Rows are points. Two turns around zero, p and q, are shown by what they do to some points. Write where each new point lands after one turn and then the other. Backwards means that the second turn is done in reverse. Each puzzle has new turns, and all numbers are rounded.

Turn p:
[ 1 28] -> [-15  24]
[35 -8] -> [34 13]
[ 12 -19] -> [21 -9]
[-47  -2] -> [-38 -28]
Turn q:
[ 20 -19] -> [-19 -20]
[-48   8] -> [ 7 48]
[36 -9] -> [ -8 -36]
[10 31] -> [ 31 -10]
[-18 -11] -> [-11  18]
Where do these land?
p, then q: [-39 -22] -> [-40  20]
q, then p: [  0 -12] -> [-10  -7]
q, then p backwards: [ 6 39] -> [ 29 -26]
q, then p: [32 -5] -> [ 14 -29]

Turn p:
[ 19  18 -23  13] -> [ 15  22 -26  -2]
[ -3 -47  -1  22] -> [ 39 -19  29  -4]
[-10   1  -9 -22] -> [-16   0   2 -20]
[-11  15   4  -6] -> [-16  -6 -10   1]
[  8   0  48 -15] -> [-27   2  28  33]
[ -2  14 -18   8] -> [  5   2 -22  -7]
Turn q:
[-6 -7 11 13] -> [-5 -3  3 18]
[-5 19  7 12] -> [-10  20   1   8]
[ 36 -12  12 -25] -> [46 -6 -5 -6]
[ 22   8 -16  15] -> [  0   9 -31  -3]
[-47  -8 -15 -15] -> [-32 -20  31 -18]
Where do these land?
q, then p: [  6 -35   7 -24] -> [17 14 37  6]
q, then p: [ -9   1 -12  -9] -> [-12  -4  10  -7]
q, then p: [ 28 -24  17  -7] -> [30 26 10  7]
q, then p: [-35   1 -13  17] -> [-10 -39   0  -6]
p, then q: [21 24 -9 20] -> [-14  15 -30 -13]
p, then q: [-11  33  10   3] -> [-33 -13  -7  -5]

Turn p:
[ -8 -21  11 -15   7  -4] -> [-14 -12  19  -5   5 -13]
[ 29  -5   4   5 -17  -3] -> [32  6 10  1  3 -5]
[-34 -10  35   4   4  15] -> [-32  -9  23  19 -27  -2]
[-19   9  -7   2   6  13] -> [-16  -3 -14   0 -13   7]
[-26   0   0  -5 -13  16] -> [-12 -17 -10  10 -21  -7]
[  3   1 -25  17  10  -9] -> [  5  -3 -12  -8  14  25]
[48  7 -5 -7 27 -5] -> [ 17  36   8 -34  20   1]
[-17  20   4   1   1  -9] -> [-15   8 -13  18   3   1]
[ 24  -2 -18  -2 -23 -15] -> [34 -5 -9 -1 18 -7]
Turn q:
[ -5 -15 -13  23   0  -6] -> [11  5 -1  8 10 26]
[ 44  29   5 -19   2   0] -> [  4 -16  37 -14 -24 -28]
[-25 -16   4  15   4 -23] -> [-10  -6 -15  24  17  22]
[ 13  -4   3 -25  35   2] -> [-16 -21  12 -29  16 -10]
[-11 -12  -2   2 -26   3] -> [ 14   6 -24   9  -8   3]
[ 5 13 15  4 -8 20] -> [ -8  16   2  -6 -23  -6]
[-21   6 -12   1  -7   3] -> [  5  16 -10  11  12  -7]
Where do these land?
q, then p: [ 17  34 -22 -18   7  13] -> [ -4  26  18  18  28 -20]
q, then p: [  6 -22  12  -5   3 -12] -> [  1 -23   6 -14  -7   0]
q, then p: [ -5 -22  23  18 -10  -8] -> [  9 -22 -13  -5 -26  10]
p, then q: [-19  -8   7   6 -22   3] -> [  9   0 -10   7  -8  27]
q, then p: [ 5 -9 18 -5 -8  0] -> [  8 -20  -5   1  -2  -4]
q, then p: [ -2  23 -25 -11  27  28] -> [-28  33   0   4  21 -21]
q, then p: [  6 -12   5  26 -11  -6] -> [ 16  -1  -2  -3 -28   4]
p, then q backwards: [-10   0  20   8   1 -22] -> [-11  16  -2  13  10 -19]
q, then p: [  1  15 -38 -19  12   3] -> [-10  30  18  -8  28  -4]

Turn p:
[-6  3 10 -2 -2 13 -1 -4  6] -> [-11  -9   1   6   5   0  -7   3  -7]
[ -7 -11   3  -7  -3  -5 -31  12  -8] -> [ 15  11   1  22 -10  -8   2  18 -10]
[ 21  -1  -9  -9  23 -19   0   0  15] -> [  1  21 -10   4  -1   6  -7  -9  32]
[  3 -13  10   1   0  16  13 -10   8] -> [-19  -6  -7  -6  -7   5 -12  -9 -10]
[ 23   9   9  -4  10 -22   6  16   0] -> [ 17   8 -10 -12   3  12 -10  11  25]
[  0  18  -7  33 -17   6   1 -18   9] -> [ -4   0  21 -18  25 -16  -7 -16 -13]
[ -5  -4  -2 -14  16  -9  14  24   8] -> [  7  -7   1   9 -14  25   1   0  21]
[-25  -2   3   2  -9  24  10 -14   2] -> [-23 -22  10   3  -1  -3   6  -6 -20]
[ -3  18  -5   4  -6  -1 -11 -15 -17] -> [  2  -1   0  -4  17 -22  14   6  -3]
[ -3   9  -5  28  -1  30   7  -3 -18] -> [  8 -27  -4 -10  12 -16   0 -21 -21]
[  2 -14   2  -6  11 -28  -2   9 -11] -> [ 14  11  -3  -3 -23  -1   5  12  18]
[  0 -13 -11 -25 -21  -4  -6   1   6] -> [ -8  22   0  10  -4  17  17   8 -11]
Turn q:
[-13 -11  12  16  -4  21  -1  -7  12] -> [ -8 -31  -6  -5  -3  -7   4   7  -9]
[ -3  -7   4   6  19 -11 -12  14  -1] -> [ -7   6 -20  12   3 -12  -3  -9   9]
[  6  -4  20 -10   4  -9 -11  -9   3] -> [ -3   6 -13   3  20   6  10   2  -9]
[ -4   9  -5   6   5  -9   9 -12  -4] -> [17  4  0  0 -4 -5  3 11  5]
[ 15   2 -15  -6 -17 -22  23  22   6] -> [  8  23  11 -28   1   0 -23 -15   9]
[  8  23 -19  -7 -22 -22   1  23  10] -> [  6  23  29 -15   8 -12  -6 -24  11]
[-18  -8   6  -4  12  48   9 -15  20] -> [  1 -52  -6   2 -15  21  14  -1  -4]
[-11  -1   0  -6  -4  -7  -6   2 -25] -> [ -8  20  -1   6 -15  -3   9   5  -7]
[  6  -9 -13   0   1   2  -9 -15  -9] -> [  6   2   3  17  -3   3  -9   7 -14]
[ 14   6  11   4   5   9  -3  -2 -11] -> [-11   0   2   7   7   9   0  15   8]
Where do these land?
p, then q: [-18 -16 -20  -1  13  -6 -15 -11 -15] -> [ 16  11   5 -28   5 -15  -6  17  -2]
q, then p: [-9  3  7 14 -9  2 -8  4 12] -> [ -4   4   4  -4 -20   0   5   6  12]
p, then q: [  6  20  15 -24  -2  30  -6 -12   2] -> [  3  -5 -17  21 -31 -18  -9  -9  10]
q, then p: [ -7  11 -26  -2  10 -33   4   4  -8] -> [  2  19   3 -17  35  -3  -9   5  13]
p, then q backwards: [ -2  -9   8  15   1 -13   7  16  10] -> [  7   2 -21  -2  -6   6  20   1  -1]
p, then q backwards: [ 22   5   8  -8   9  31 -16  -2  -3] -> [  9 -29   8   7  21 -11 -17  -5   8]
p, then q backwards: [ -2  -5  16  12  -5  -9  17  -6 -10] -> [ -7  -5   4  10 -17   6  21   4   2]
p, then q: [ 13   3  -7 -32  -8  18  -6 -13   8] -> [ 13 -11   4  11 -30 -12   4   3  19]
q, then p: [ -4  -7 -17  10 -10 -23 -11   7 -12] -> [ 12   8  10  -9  15 -15   6  20  11]
p, then q: [-7 -8  2 -2  4 -8  0 25 -4] -> [-16  -8  11  -8   9   5 -15   3  -3]
p, then q backwards: [-3  2 -7 14 -8  7 18  9  6] -> [  3  -1  -5 -14 -12  10   6   1  17]
p, then q backwards: [ 13   1  21   3   5   4  15 -22  15] -> [ 16 -16  12  12  -7   4   7  26   0]

Turn p:
[ 18  -4  13  -5  18   5   9  -7  10 -18 -16  -1] -> [ 19  -4  13   5 -15   2 -17  -3   9  -9 -20  -8]
[  9   7 -19 -12  -2  -7  -2  23  12 -17  -9   7] -> [ -6  -6  -7   4   6  -8 -27  -8 -19 -16   1 -11]
[-14  -6  12   4 -11 -21   5  11  -6  12  12   8] -> [-10  13   3   0   8 -21  22   6   0  -9   9   6]
[ -1 -12 -12  -6  13   3  -6   0  10   9  20 -11] -> [-20 -10   0 -10  -7  10  -2   9  13  -1  12  -9]
[ -8  17 -13  11  -8  11 -10  12 -14  -2  15 -18] -> [-15   8  -4   7  12  24  -1  10 -17  11  12   8]
[-10  13  15  12  12  -5  -4  -3  14  18 -14  15] -> [ 18   9 -20  15  -9 -11   6  -2  18  -6  10   6]
[  1  20  -5   7  -9   9  15 -14   0  11  11   0] -> [ 14   6 -15 -17  -2  13  10  13  -9   4   2   6]
[ -5  -9 -14  13  14   9   0  20  -9 -11   9   3] -> [-10 -17  12  11   2   2 -13  13  -7  -2  14  14]
[  1 -16 -16  10  19 -19  -7   8 -17   4 -12  15] -> [  0 -24   8   9  20  -9  -1 -12  13 -16  13  14]
[-15  20  16 -15 -16 -17   8 -11   0 -13   0  -3] -> [  6  17  -3   6  -6  -1  25  -8 -21  -7 -12 -16]
[  6 -17   8 -10 -13  11 -12  -4 -17  10  15   7] -> [-23  -2   3 -14   1  -5   9  -3   6  15 -15  16]
[ 14   8   4  12 -18  15  -4 -18  18 -18 -17   9] -> [ 25  12  -2  -8 -18   0 -18 -21 -11  15  -5   4]
[-19  -4  -1 -16   1   2   9  -6  -2  16  -3 -19] -> [ -3  -6  -5   2   7   2  18  13   8  12  -2 -23]
[ 23 -16  13  -5  -1   3   0 -12   0   0 -11  -9] -> [  7   4  15 -11   1   1  -8  -8  18   6 -20  -5]
Turn q:
[  3  18   6 -12  10  -3   9   1   7   1  -8 -24] -> [ 11  -6  13  -6   7  -4   3  -7  15   7  -8 -24]
[ 31 -16   5   0  11 -13   3   7 -26  -1  -7   3] -> [  7 -18   7  17  12  24 -23   2 -15 -10  -7   1]
[-11  16  11  -5 -10  -4  20   1  11 -11  -5   1] -> [ 0 20  5 -9 -2  1 -3 -2 26 -3 -3 -8]
[-11  -2   5  -9   6   0   0  10   7   9  -3   5] -> [ 0  6 -1  0  4 -3  3 18  2  6  5 -9]
[-11  -5 -12  22   0  18 -10   4   8  12   3   0] -> [-23  -8  -9   4  -9 -19  12   5  -6   6   0   8]
[ 10 -14 -17  -4 -16  10  -3  -6   8  13  -2   5] -> [-10   0 -28   2   9   5   7  -9 -10   6   2   3]
[-12  20 -19  -9  12   6  -4   0   8   1   7  10] -> [  9  14   1  15 -13 -12  18  -2   1  11   8  -7]
[  5  24   4   4 -13  10 -11   0  10   1  -7   3] -> [-11  14   5  -7  -7  -1   4 -12  -1  20 -13  -2]
[ -1 -16  -5 -15  -7 -13  -1  11   2  -7  -3   1] -> [  9  -1 -14  -3   1   9 -15   6   2   3  16  -4]
[ 28 -18   1  19  13  16  -7  -9  10  -5   5   5] -> [-18 -16   8  14  21   2   2 -13  -8   6   6  24]
[  2  -7   1  -8 -30  28  -4  -4 -48  -4   2  -5] -> [-18   4  -5 -16 -15  15  -6 -17 -38 -34  -1 -14]
[ -7  10   3  -1   4 -10  -2   2 -21  -5  44   4] -> [ 16  -5  18  -2 -29  18  20   8  -5 -16  10  11]
[-12 -11   6   2   9 -14   1  -8  -1  13  -6   6] -> [11  1 -6  0 10 -9 -1 20 -1 -6 -7  7]
[ -3 -14   1  28   1 -15  10  -4  11  -5 -10  -1] -> [ -5 -10  -7   3   6 -12 -15   5  20  -5  -9  21]
[-12  16  10 -12  11 -17  -1  -4  13 -12 -10 -13] -> [ 23   6  14 -12   3 -14  -7   0  17  10   0 -10]
Where do these land?
p, then q backwards: [ -2   2 -33   1   2   7   8   8 -11   6 -13  12] -> [ 11 -32  -6  -2   9  -9 -11  -4   2   6  -5 -14]
p, then q: [-16   5 -10  -5  24   3 -12 -15  11   6  -8 -12] -> [-21 -19 -15  -6   5  -7  15 -13   8  -2   8   7]
q, then p: [ 13  23  -9  16   4  -3  -4 -36 -19  11  23 -14] -> [ 39  -9  21 -16   3 -17   4 -12  -4   4 -27   3]
q, then p: [ -6   9  -1  -1 -22   6  -5  -7  -5   2  11  -2] -> [  5  -5  -8  -8   3  -1   8  -1 -18   7 -13  -9]
p, then q: [  7 -21  19  -9   9  -3  -2   2  15   6  -5  18] -> [ 14   6 -14 -16   3   0 -15   0  18  17  -2  12]
q, then p: [  7   3   3  10 -16   1   5   0   2 -22  -4   6] -> [  0   2 -15   2 -18   2   7 -15  -4  10   2   2]
q, then p: [-12   1   3  -8 -10   6  21 -12 -12  -8  -6 -12] -> [  2   0   9   4 -11  16  -3 -12 -14  -5  -7 -20]
p, then q backwards: [ -9   3  16  -5  -1 -23 -13   3  14   4 -26  -8] -> [ -3  16 -20 -14   9  11  23  -8   5  -8 -16   3]
p, then q: [ -4 -11  -7  25  -9   8   0   1 -10   2  16  -9] -> [-5 10 11  1 -1 14 20 23 -6 -2  4 -2]
q, then p: [ 9  7 13 28 16 11 -4 15 -3 12  6 20] -> [ 11  10   1  25   3 -27   8  12   1  11   9  17]
q, then p: [  5 -11  -5 -19   6  10  13  18  17   3 -13  -6] -> [-11  -2   2   3  -4  20  -2  17  15   0  22 -12]
p, then q: [  9  -5   7 -25  -5 -10 -12  11  -8 -16   1   2] -> [  9   9   4 -11   1 -27 -18   1  -1 -11  -8   0]
p, then q: [ -2  -5   4  -8   2 -12   6  13   9  -6  17   5] -> [  7   4   5 -13 -16   0 -13   3   9  -7   8  -2]
